Each row of a before or after table is a point. One or more steps were done to the points. Then noise was added and the rows were shuffled. The steps act on columns, c1 being the first. Write out the steps. A step turns or swaps two columns, mirrors them in a line or flattens them onto one, adds a multiple of one to another, or multiplies or shifts one. Angles are multiples of 10 degrees, from the lower column toward the higher: turns from -170 to 170, lines from 10 to 170 but not 90. Use the fewest steps. Two steps may share a column if one is a turn and the other turns, adds or multiplies; they go together, in the order done. Otherwise the lowest column goes first.

Before:
[[ 19 -19   3]
 [ 13  -5  -7]
 [-10 -13   2]
 [ -2   1   0]
 [ -2  10 -16]
 [  5   8   3]
 [  1 -48   5]
 [  6   2 -37]
 [-17   5 -14]]
After:
[[ -18   12   12]
 [ -33    5  -19]
 [   5   21   -4]
 [   4 -121    1]
 [  -1  -32    9]
 [   9  -48  -17]
 [ -15   24   -4]
 [  -1    2    2]
 [  -4  -12  -16]]
Steps: turn c1 and c3 by -70 degrees; multiply c2 by 2.5

Before, 12 rows:
[[  2 -31  17  34   2 -36  -2 -32]
 [ 49 -22   8  31 -27  36   3 -32]
 [ 13  -5  24  -4 -29  10   8 -24]
 [ 36 -30  38  14  21 -36 -27 -10]
 [-21  26   2  36   8  10 -21  12]
 [-12  14 -19  33  16  -6   1 -23]
 [-10 -42 -21  26  25 -26 -27 -14]
 [ 10  17  36 -16  30 -19 -17 -38]
 [  3  -4 -34 -27 -27 -21  25  26]
 [  1   2 -13 -26  30 -15  39  19]
 [ 46  24 -25  11 -16 -13   2  32]
 [-23  -9 -12 -13  28 -33  18 -12]]
After, 12 rows:
[[ 47  23  -1  28 -41 -14  -3  34]
 [-21  26  -3  37  20   9 -19   4]
 [-11 -41  -6  11  62 -26 -30 -57]
 [  2 -31  -1   6   5 -36   0 -68]
 [ 36 -29  -4   6  53 -36 -20 -37]
 [ 10  16  -2 -37  76 -20 -10  -6]
 [  3  -3   4  -3 -67 -21  18  35]
 [-24  -9   2 -18  70 -34  15  -7]
 [-12  14   0  11  40  -7  -2 -28]
 [  2   2   6  -8  74 -16  35  32]
 [ 13  -5   2 -19 -73  10  12 -18]
 [ 49 -21   2   2 -68  36   4 -60]]
Steps: turn c4 and c8 by -40 degrees; add 0.7 times c2 to c8; flatten c3 and c7 onto the line at 80 degrees; multiply c5 by 2.5

Before, 9 rows:
[[ 57  15  32   6  -8  17  -4   4  18  12  11  24]
 [-27 -48 -32 -27 -36  26   2 -32 -13  10 -12 -43]
 [-50  13 -22  34  31  26  26  31 -17  -8 -13   1]
 [-58  14  29  26  -2 -14  -2  10  34   0 -21  16]
 [ 57  -1 -40  10 -29  32  28  -3  15 -23 -22  42]
 [ 58 -41  48  15  -3 -58 -32 -24  -5 -24   0 -49]
 [ 29  -1 -31  15  -7  29  -5  49  38  68   5  59]
 [  1  14   0  35  45  21 -10   6  30 -27  -6  20]
 [ 18  11 -21  34  26  24  49  -1  31 -22  -2  -7]]
After (9 x 12):
[[ 24   0 -40  10 -42  22  29  -3  -1 -24 -22  44]
 [  1   9   0  35  38  10 -10   9  21 -27  -6  30]
 [ 12 -19 -31  15 -25  18  -4  46  14  69   6  67]
 [-12 -35 -33 -27 -23  16   2 -46   3  11 -12 -46]
 [-20   2 -21  35  31  17  25  33 -17  -8 -13  -5]
 [-23   9  29  26  -6 -25  -2  14  26  -1 -21  27]
 [ 23  13  33   6 -15   8  -4   9   7  12  11  29]
 [  7  12 -23  34  30  13  49   2  32 -23  -1   4]
 [ 23 -31  49  15  10 -67 -32 -38  11 -24   1 -49]]
Steps: multiply c1 by 0.4; turn c2 and c8 by 20 degrees; add -0.3 times c12 to c5; turn c9 and c12 by 20 degrees; shift c6 by -10
